Each point is reached from the start by the listed moves, each made once or not at all, plus a little noise. Say if it took an odd or an even number of moves. Then give how often each move was made.

Moves:
(1): [-16.9  34.7]
(2): [-10.6  -3.2]
Start: [-5.5 -9.3]
Points:
[-5.4 -8.9] -> even (0, 0)
[-33.4  23.0] -> even (1, 1)
[-16.7 -12.2] -> odd (0, 1)

Moves:
(1): [ 32.2 -15.3   0.9  -0.8  15.4  14.1  -3.6]
(2): [  2.3   1.6 -15.9 -16.0   8.1  13.0   6.9]
(3): [ -3.1  11.2  23.0   3.7   3.3 -14.5  26.8]
(4): [ 11.8  25.9  -8.5   8.1 -14.4   7.9 -28.5]
(5): [  4.2 -11.7   7.7   1.5  -1.8  20.5  20.7]
(6): [-3.1 -5.4 30.6 -8.0  0.4 -1.3 -2.8]
Start: [  2.5  -3.8  -0.8 -13.9  -4.4 -23.1  21.1]
Points:
[ 49.3  -7.6  15.7 -28.0   2.5  27.3  13.2] -> odd (1, 1, 0, 1, 1, 1)
[  4.1  -2.0  -3.1 -14.7  -5.0 -21.6  17.5] -> even (0, 0, 0, 0, 0, 0)
[ 13.1  19.6   8.1 -30.8 -10.5  -3.1  -4.2] -> odd (0, 1, 0, 1, 0, 1)
[ 16.6  22.8 -27.9 -24.2 -10.3  -2.1  -0.2] -> even (0, 1, 0, 1, 0, 0)
[ 31.4  -4.3  23.0 -10.5  11.8 -24.0  41.2] -> even (1, 0, 1, 0, 0, 0)
[ 44.2 -29.4  -6.4 -29.8  17.8  23.2  44.7] -> odd (1, 1, 0, 0, 1, 0)

Moves:
(1): [  6.0   7.1 -14.5   0.0 -11.6 -17.9  24.6  -5.6   3.8  -3.8  11.8  -8.1
   5.5   8.4]
(2): [ -1.4  10.5   0.0  -6.5  -3.2   0.3 -10.9   7.3   0.9   3.8  -5.9   1.3
   5.8   8.3]
(3): [  2.8  -3.1   6.6  11.3   5.5  -5.8   5.1  -0.8  11.7  12.7 -10.1  -7.7
  -9.9   3.3]
(4): [ 16.5  17.8 -18.1   4.4  -4.3   0.1  24.1   5.0   2.8 -11.8 -11.9   8.5
  -7.5  16.0]
(5): [ 32.5  27.8   1.5 -18.4  25.2   0.8  -6.6  -1.7  22.8  -9.8  10.7  -1.1
  16.4   0.9]
(6): [ 17.1   1.7   7.8 -11.8 -10.9  -0.2  -6.7   2.6  -4.2  16.4   3.7   2.7
   5.6 -10.6]
(7): [  5.0   1.9   0.1  -3.0  -5.5  -0.3  -1.7  27.5  -8.3  -5.0 -10.7  -2.9
  10.3 -11.2]
(8): [  7.5  12.2 -11.0   0.1   4.4  -7.0   0.8   6.8  -9.4   3.9   2.3   8.7
   7.7  -1.5]
(9): [  2.2   4.2 -16.1  -8.4   2.3  -3.6 -13.0  -2.2  17.0   7.2  13.3   0.5
  -9.4  -8.1]
(10): [ -6.5  -2.6 -24.3  -8.1  -1.6   3.2  22.5 -15.9  -1.4   7.6  12.6  -0.3
  10.9 -10.1]
(11): [ -3.8  12.0   2.0   1.8  -4.4   6.0 -12.1  -1.9  -4.7   7.2  -0.9  -2.6
   0.0 -15.2]
(12): [-6.3  4.9 -2.5  2.2 -8.2  7.6  6.3  6.7 -8.2  4.2 14.7  8.6  8.0 -5.8]
Start: [ 18.3   3.1  17.8 -19.3   4.2  18.2  13.9 -10.5 -18.4 -13.3   4.7   7.8
  14.4  -7.7]
Points:
[ 63.2  65.6 -35.3 -39.5   7.3  10.9  66.6 -30.5   4.4 -24.3  26.6   4.6
  39.4  -8.6] -> odd (1, 0, 0, 1, 1, 0, 0, 0, 0, 1, 1, 0)
[ 50.7  66.8   5.4 -45.0  -2.8  14.7  12.7  22.0 -13.1 -16.1  26.9   1.9
  60.2 -21.7] -> even (1, 1, 0, 0, 1, 0, 1, 0, 0, 0, 1, 1)
[ 11.2  30.8   7.8 -21.2  -2.8  23.2 -10.8  -2.9  -1.4  20.2  15.9   7.7
   9.0 -26.8] -> odd (0, 1, 1, 0, 0, 0, 0, 0, 1, 0, 1, 1)
[ 57.2  50.9   9.4 -34.8   5.6   2.5  31.4  25.1   3.8 -10.7  15.8  -2.6
  51.4  -4.9] -> even (1, 1, 1, 0, 1, 0, 1, 0, 0, 0, 0, 1)
[ 76.4  35.4  19.0 -39.4  12.1  -5.4  29.1 -16.3  17.0   0.5  22.3  -4.3
  32.5  -7.5] -> even (1, 0, 1, 0, 1, 1, 0, 0, 0, 0, 0, 0)
